Rows are points. A path goes straight from each point to the next, and from the last back to the first. The post is the endless flat space through its rows: a point in 2 columns, a line in 3, a plane in 4, and so on, so that a path can go around it. Count how often the path circles the post. Going back the other way cancels.
In the rows, zero is written as 128.

Post (2 x 3):
[[158 136 124]
 [104 128 114]]
Path, 32 rows:
[[ 76 101 148]
 [117 142 151]
 [132 157 132]
 [125 122 159]
 [114 128 131]
 [ 61 122 132]
 [ 70 104 123]
 [135 114 105]
 [106 124  64]
 [184 158 107]
 [161 132  97]
 [171 106 110]
 [113  97 134]
 [191 125  83]
 [166 154  79]
 [171 136  76]
 [140 115 107]
 [126 121 133]
 [121 126 156]
 [116 159 138]
 [147 162  85]
 [113 119  80]
 [166 123  89]
 [ 96 151  80]
 [141 153 130]
 [165 148 149]
 [160 112 163]
 [159 113 119]
 [189 132  95]
 [108 153  96]
 [153 175 130]
 [149 143 161]]
Times around: 1

Post (8 x 9):
[[139 133 126 108 101 188 163 154 101]
 [141 137 121 121 139 153  95 124  91]
 [105 110 130 184 154 148 135 127 120]
 [157 104  99 101 104 103 126 123 173]
 [ 93 115 126 114 128 138 113 155 149]
 [123 127 122 113 137 124  84  89 173]
 [140 126 163 120 120 146 113 157 121]
 [ 93 123 133 107  92 128 130 133 113]]
Path, 28 rows:
[[190 131 156 126 134 128  84 145 166]
 [138  99 156 203 102 106 120 116 145]
 [147 117 113 102 108 138 108 108 123]
 [143 119 143  76 116 117  89 138 115]
 [120 122 118 178 181 140 155 121 133]
 [ 78 162 115 147 145 168 140 114 121]
 [167 158 115 104 104 164 110 110 101]
 [126 128  84  67  56 102 108 114  70]
 [126 101 137  93 112 119 101 143 124]
 [177  78  94 140 119  93 172 143 137]
 [144 123 152  83 126 172 161 146 171]
 [ 87 139 152 156 134 150 143 145 142]
 [179 113 128 146 104 131 148 150 120]
 [110 118 134  93 102 143  82 131 123]
 [ 89  87 159 105 124 115 111 172 136]
 [ 95 100 201 107 106  95  96 129 140]
 [111 146 146  58 114 200 137 185 126]
 [133 115 114 131 100  52  94 125  93]
 [126 178 176  84  78 198 113 111 130]
 [154  91 171 187 125 112  93 110 117]
 [ 97 103 105 104 111 113 120 144 109]
 [ 78 142 206  97 125 160  90 174 104]
 [ 83 159 112 112 180 205 125 146 141]
 [159 127 109  98 106 128 118 150 125]
 [163  99  81  95  64 120 123 105 129]
 [137  98 129 144 135 163 149 127 168]
 [124 125 154 131 146 128 107 116 127]
 [ 45 136 127 154 167 145 133 169 125]]
Times around: 5

Post, 17 rows:
[[145  79 129 102 115 123  96  98 119 144 140 126 137 144 169 138 137 159]
 [151 169 158 148  93 119 134  89 112 120 120 122 148 126 148 136 130  61]
 [127  97 158 106 120 143 123 161 148 156 128 143 110 150 160  87 132 156]
 [144 144 136 137 106 126 136 103 102  77 131  88 143 144  72 159 131 115]
 [110 147 100 162 117 108 134  62 141 134 119 139 117 110 123 112 105  67]
 [123  79 129 108 101 144 122 165  84 153 155 140 134 115 112 134 159 147]
 [143 114 135  89 107 145 102 152 106 138 187 135 105 125 137 125  92 144]
 [136 179 130 126  91  98 117  94 144 156 146 101 145 131 122 152 123  92]
 [103 120 113  98 123 143 120 156 113 131 114 126 119 125 159 165 148 164]
 [143 150 130 172  92 105 154  70 147 136 146 142 109 107 138 131 144 110]
 [131 121 102  87 132 146 162 119 110 139 156 144 156 151 163 124 134 163]
 [146  99 147 106 138 142 139 147  89 179 137 174  95 140 135 145 121 164]
 [ 98 122 164  82 118 125  89 121 138 138 135 165 138 117 132 150 148 164]
 [183 180 118 140 101 106 115 116 120  96 120 132 156 131 105 153 143  96]
 [ 87 128 109 155 149  69 148  82  97 154 124 112  99  68 141  82  69 153]
 [186 143 122  93 101 132 139 104  98 106 125  83 124 117  79 143 143  82]
 [127 170 127 147 146  87 130  81 128 125 149  90 107 128 139 103 162  59]]
Path (29 x 18):
[[113 191 185 130 104 160  85 104 147 133 154 166 154 140 155 169 146 114]
 [145 104 101 125  84 136 125  84 109 158  90 145 139 109 152 157 140 142]
 [135 125 141 151  37 116 120  82  96 125 165 108 140 129 129 156 124 105]
 [147 101 172  77 134  78 101 106 109 134 137 121  97 121 113 146 142 132]
 [132 118 141 105 120 127 143 156  60 147 163 156 147  87 139 157 106 103]
 [172 126  79 145  97  97 140  80 109  64 104 106 128 136 117 157 118 150]
 [118 196  89 100  91 119 155  74 127 149 151 135 120  88 193 160 142 111]
 [156 130 115 112  96 146 130 102 110 173 122 103  98 109 135 154 109 141]
 [155 160  72 140 139 102 146  73 128 167 187 106  99 121 156 148 109 126]
 [118 148  92 155 138 161 213 108 161 111 126 177 157 169 178  98 155 108]
 [135  74 119 145 110 118 160 100 158 127 108 114 116 142 123  74 113 155]
 [187 142 140 164  95 112 129  56 127 114 123 157 120 172 164 126  74  99]
 [128 158  96 123  62 167 106  96 131  93 167 182 160 123 123 158 121 130]
 [184 158 134 131  83 138 113 119 112 121 166 110 111 124  73 149 178 136]
 [148 137 114  80  95 121 130  44 128 124 169 133 130 165 122 154 152 136]
 [161 102 171 111  97  94 144 118  96 171 143 100 114 153 147 109 103 113]
 [128 110  89  70 153 138 181  72  94 112 132 136 164 119 150 123 113 112]
 [163 107 143 107 148 157 141 170  84 142 162  91 110 135 136  93  83  96]
 [ 92  71 112 146 114 149 115  75 126 177  76 101 122 122 180 151 136 130]
 [143 126 148  75 128 145 129 152 116 151 104  59 111 177 161 111 156 138]
 [122 115 146 129  80 107 105 162  97 126 136 148  66 106 129 159 152 138]
 [150  82 182 109 140 123 183 124 112 175 119 136  71 145  98 137 190 138]
 [119 108 111 157 135 121 173 160 133 170 182 127 115 124 174 103 166 109]
 [150 151 118 112 133 148 153  87 130 100 100 117 158 118  93 129 122 122]
 [131 130 146  96 109 112  69  85 145 121 112  95 116 106 101 110 119 117]
 [169 168  89 105  99 109  68 120 138 164 108 104  97 158 213 111  78 106]
 [150 156 153  85 150  89 129 136  57 126 160  67 118 160 143 126 130 119]
 [111 124 112 127 134  70 114 118 144 181 149 135  87  99 133 180 111 177]
 [144 122 128  72  78 128  88  93 117 147 202  51 191  94 116 172 176  86]]
Times around: 2

Post, 17 rows:
[[170 122 161 159  97 143  88 128 104 113 122 112 126 135 119 162 143 130]
 [ 62 138 153  82 114 115 166 116 154  93 114 137 147 104 149 149 140 111]
 [167 168 151 146 105 124 170 136 121 138 106 136 147 127 116 174 169 101]
 [ 99 118 121 105 137  87 150 138 112  90 120 140 107 122 166 123 116 115]
 [114 110 125 105 140 118 116 135 122 119 147 122 113 103 116  71 123 110]
 [191 161 120 137 109 138 121  91 124 131 110  93 114 135 102 154 117 136]
 [136 143  99 117 118 130 113 173 124 119 110 135 118 141 105 122 128 124]
 [128 124 125 152 116 144 145 116 113 140 100 121  90 141 106 152 134 117]
 [160 143 140 153 106 144 184 118 147 106 123 150 154 109 118 175 153 150]
 [ 63 154 156  95  90 113 142 159 165 162 167 129 118 138 172 118  95 115]
 [150 128 152 160 130 112 119 136 147 148 110  91 131 136 103 132 109 128]
 [181 128 123 136 138 119 107 128 132 114 131 158  98 152  92 136 114  89]
 [100  95 141  74 118 126 206 120 149 122 165 117 168 115 171 176 172  85]
 [115  88 107  98 100  90 122 102 153 100 137 121 134 146 144  85 126  96]
 [148 115 105 111  99 113 109 146 128 125 111 148  94 113 116 134  74  80]
 [148 121 117  95 126 102  87 135 130 145 114 162  97 110 135 126 115 115]
 [115 123 178  93 127 134 190 103 116 156 133 120 179 161 121 167 145 144]]
Path (24 x 18):
[[100  95 142 131 157 101 125 120  90 104 129  98 119  94 132 137  80  87]
 [144 157 116  96 115  92 137  74 157 168  64  99 103 190 127 177  82  76]
 [158 127 154 154 112 137 175 150 129 102 137 129  85 108 152 156 136 104]
 [ 64 160 211 150 105 131 157 136 126 129 119 125 115 114 128 144 145 143]
 [125 113 155 141 104 142 184 192 148 100 139 147 136 139 108 149 132  90]
 [134 113 124 154 187 155 181 140 122  99  70 154 131 152  86 142 133 158]
 [166 138 128 128  97 148  87 145 139 113 156 117 166 160  90 126 134 118]
 [144 120 123 124  79 132  51 168 128 102 107 138 107 128 111 143  43 106]
 [163 126 152  87  38 127 125 163 122  68 111 140 163 147 168 176 101  84]
 [165 112 159  95  74 125 128  47 112 113 152 101  84 124 142 188  17 106]
 [113 112  89 162 156  99 160 173  97 142 130  99 132 114 101 107 152 129]
 [147 142 135 137 102 114 135  67 144 106 121 188 159 189 141 172 183 137]
 [ 81 116 134 117 121 141 177 144  99 134  81 115 124  92 134 144 151 117]
 [141  97 125 100  88 130 157  88 168  77 117 109 180 121 149 146 122 162]
 [127 177 123 117  82 139 126 139 104  79  90 145 134 117 191 158 190 130]
 [118 138 138 139  90 112 125 132 176  88  83 101 146 163 130 109 138 130]
 [147 112 156 147 141 116 149 145 152 129 193 128 108 181 115 139 108 109]
 [125  88 143 118 157 107 157 124 124 164 114 121 100 115  68 126 122  80]
 [205 135  97 183 103 120 105 142 146 102  97 158  67 115  69  98  94  82]
 [108 125 141 123 144 131 185 120 123  79 110 126 132 154 148 150 141 132]
 [167 125 160 126 104  79 146  84 167 169 120 155 147 165 118 152  75  85]
 [114 148 174 114 133  98 161 129 151 210 106 101 117 122 137 114 104  91]
 [ 99 180 125 101  61  99 171 156 179 169  47 165  87 111 157 187 151 107]
 [118 147 112 120 165  85 183 189 149 128 114 179 126 111  96 113 110 150]]
Times around: 2

Post, 17 rows:
[[129 158 125 134 117 163 170 144 168 129 123 128 126 167 152 157 139 123]
 [140 125  95 125 113 141 100  97 191 129 105 177 125  98 134 163 155 110]
 [150 129  87 147 140 141 170 140 122 105 111  90 154 140 142 106 110 153]
 [111 145 123 129 140 123 140 113 155  98 118 119 119 177 177 148 148 164]
 [141 132  94 163 107 127 151 104 100 131  98 107 101 143 152 142 138 163]
 [149 164 116 106 142 113 122 198 107 129 147 124 160 165 159  98 112 152]
 [109 138 165 130 119 148 104 118 194 153  66 159  98  75 130 150 138 132]
 [136 165 126 139 151 141 109 109 180 125  93 159 127 128 104 179 154 166]
 [159 138 152 133 148 118 134  78 126 141  68 170 130  94 130 122 145 107]
 [153 123  82 147 162 144 162 138 102 159 138 114 137 161 172 111  90 146]
 [123 118 168 129 101 128 112  84 185 131 117 181 116 132 102 188 117 137]
 [147 148 154 151 134 143 130 106 194 158 158 135 130 122 125 148 139 137]
 [128 151 149 127 159 159  94 156 112 124 147 145 151 100 135 110 114 105]
 [139 100 122 145 148 106 152 160 102 115 111 112 128 168 136 155 159 160]
 [116 150 117 181 131 116 149 152 179 128 101 154  93 182 119 157 136 158]
 [105 157  93 108 143 140 159 205 122 122 172 159 154 116 121  89 138 152]
 [120 151  98 122 160 108 138 164 109 136 135 108 136 103 136 116 102 109]]
Path (32 x 18):
[[174 126 136 185 145 117 125 101 102 177  84 102  93 120  96 147  76 190]
 [123 111  84 196 156 178 212 128 221 151 130 153 115  78 158  89 110  65]
 [138 134 130 193 176 138 100 110 132 125 130 114 128  93 123 174 157 132]
 [125 129 138 176 150  95 178 110  90 160 137 153 122 206 126 160 102 134]
 [ 79 189  85 111 123 128 133 169 125 146 128 152 114 183 120 116  83 183]
 [149 163 107  91 163 118 113 151 135 120 149 114 161 102 147 100 159 141]
 [116 188 132 130 180 126 163 134 167  90 128 125 131  90 130 114 149 119]
 [126 145 161 144 180 161  97 112 122  96 113 192 142 135 122 167 127 132]
 [ 92 139 106 154 131 102 159 168 151 109  87 124  98  66 111 140 137 180]
 [171 197 136 113 141 139 139 170 119 109  95  76 135 113 130 119 136 143]
 [143 120 124  82 124  98 134  79  74 108 123 160 133 124 123 119 119 141]
 [135 139 178 113 142 133 100 125 146 122 115 148 107  94 180 138 140  99]
 [144 146 111 125 157  94  90 157 117 152  87 215 124 131 122 175 129 135]
 [117 164 138  99 156 133  88 130 129  89  97 142 174 117 167 131 131 120]
 [ 97 172 139 135 140 156 120 104 142 122 140 148 121 173 141 155 125 184]
 [118 104  78 147  71  95 133 107 158  82 157 180 135 175 134 149 166 159]
 [105 150 136 133 175 172 125 132 149 127 120 148 122  66 160 161 152 118]
 [141 168 159 142 157 163  86 137 154 116 154 135 140 153 157 144  91 106]
 [171 151 163  98 153  96 111 139 155 112  76 144 131  81 118 141 174 132]
 [122 116 150 193 185 136 100 157 155 122 108 121 106  99 108 178 107 113]
 [186 104 144 152 126 146 153  97 108 150 124 147 155 116 141 118 150 127]
 [129 148 166 176 158 116 148 110 144 160 177 118 141 164 111 142  98 131]
 [172 137 121 107 165 115 137 130 112 103 115  86 180 149 123 140 117 131]
 [120 124 116 108 102 163 141 150 175 103 167 184 135 125 101 131 153 125]
 [127 141 118 116 137 133 195 174 142 157  83 176 107 112 107 114 202 127]
 [139 140 108 125 111 143 151 116 184 167 167  90 148 115 111 133 102 157]
 [170 164 191 159 158 163 109 118 182 169 137 170 149 166 155 126 119  98]
 [124 147  99 147 168  48 123 141 150 119 116 119 134 141 129 149 122 207]
 [139 152 149 107 158 162  85 127 202 113 137 160 137 159 187 188 175 127]
 [158 113 213 112 166 135  93 111 131 166  67 144 116 100 157 140 101  61]
 [117 143 146 132 123  77 101 119 171 129 142 159 109 175  97 177  97 138]
 [160 115  84 115 151 171 115  86 173  87  93 189 167 130  98 102 143 143]]
Times around: 1

Post (17 x 18):
[[ 98 136 149 164 127 141 178 196 100 141  96 138 109 132 149 141 112 107]
 [146 103 122  89 121 148 133  92 120 133 120  73 147 135 107 149 139 176]
 [154  96 147 101 138 131 126  67 163 119 157 107 112 131 149 150 150 179]
 [139 164 123 186  83 129 137 176  90 108  91 154 104 115 137 105 135 168]
 [129  92 121  99 127 125 148  85  95 136 151 125 128 111  95 100 167 149]
 [144 101 133 104 123 131 104 116 130 118 128 103 119 180 122 131 144 150]
 [128 128 176 142  88 117 111 183  45  87 110 177 109 100 113 144 112 157]
 [136 128 113 146 103 141 114 159  89 136 118 148 131 115 179 113 107  93]
 [ 91 129 111 155 128 131 135 130 128 117 111 154 128 122 156 163 130  85]
 [217 113 129  91 133 114 124  55 146 167 110 114 130 153 119 166 136 149]
 [149 101  87 105 132  95 130 130 143 127 153 119 112 161 144 147 113 158]
 [156  85 132  82 112 119 101 110 166 137 104 109 103 113  97 137 134 163]
 [143 139 127  89 127 130 139  77 151 125 156 127  96 151 116 144  97 137]
 [117 138 135 143 132 113 128 151  71 111  79 135  97 109 156 116 120 160]
 [ 74 143 167 191 104 118 134 172  75 146 104 178 136 117 172 120  89 111]
 [143 155 126 192 146 130  95 151  71 118 106 144 125 103 103 139 111 144]
 [177  87 121 105 148 132 151  94 151 114 107 143 143 134 127 123 120 169]]
Path, 31 rows:
[[157  76 126  86 106 137 168  58 129 190 147  76 151 167  98 186 127 148]
 [122  99 155 134 127 102 150 121 131 142 110 110  94 119 165 132 167 164]
 [129 157  95 162 102 132  98  97 114  96 139 143 135 109 118 139 151 113]
 [112 110 124 104 157 119 103 116 103 109 117 144 145 125 115 116 114 150]
 [122 177 135 145 123 134 136 159 110 101 190 113 108 194 164 159 130 133]
 [102 120 204 151 132  98 167  84 110 133 136 123  94  94 147 140 191 134]
 [167 130 124 156  67 122 137 138  70  93 130 149 117  83 158 117 120 173]
 [ 87  85 120  92  92 146 182 163 128  84 128 133  97 206 181 105 112 185]
 [ 69 117 148 154 136 162 179 126 131  94 106 176 110 115 124 117 148 175]
 [177 163 150 157 109 165 123 141 114 150  75 162 110  86 121 121 140 156]
 [183 132 139 119 144 128  92  89 103 143 164  98  97 149 144 198 132 148]
 [113 101 163 155  84 127 153 156  86 174  49  97 125 127  95 121 113 175]
 [136 111 134 131 162 139 157  95 133 149 144 121 127 136 142 117 113  98]
 [170 123 146 116 144 146 155 111 107 136  89 135 173  78  86 159 115 135]
 [172 150  94 165 130 114  94 148 109 157 110 129 131 162 175 157 134 118]
 [130  80 106  97 157 146 146 187 110 120 113 143  92 136 124 138 155 104]
 [158 130 131 135 116 113 114 154 126 119  81 143  83 113 133 147  96 160]
 [119 122 160 137  85 111 100  97 112 118  89 151 116 130 127  95  98 170]
 [138 112 113 124 112 115  64 135  98 122 106 121 106  87  90 119 145 108]
 [134  90 165  96 119 121 120  85 124 158 112  99 144  88 107  86 138 201]
 [ 85 122 125 134 159 152 165 125  79  76 142 168 134  96 120 114 155 139]
 [125 116 112  95 130 153 126 148 124 106  93 141  72 106 149  95 113 175]
 [129  84 146 113 122 137 101 124  45  98 122 139 150 132 121 122 127 147]
 [152 103 185 101 131 138 120  60 176 153 116  82 103 132 102 134 118 172]
 [119  69 158 106 110 117 157 110 171 148 147 113 134 189 130 195 123 135]
 [197 163 119 152 124 142 121  74  96 217  87 111 116 133 137 140  86 127]
 [129  81 145 117 197 175 130 108  91 138  34 124 168  79  53 160 120 159]
 [114 156  95 163 156 145 118 147  94 119  88 117 127 114 124 148 187 113]
 [173 153 149 194 156 121 143 119 138 142  63 149 121 102 134 146 168 147]
 [ 85 130  90 131 127 130 196 150 120 128 172 128  73 124 167 141 190 135]
 [139 134  97 177 136 115  91 155 134 140  75 115  95 166 149 162 129 154]]
Times around: 2
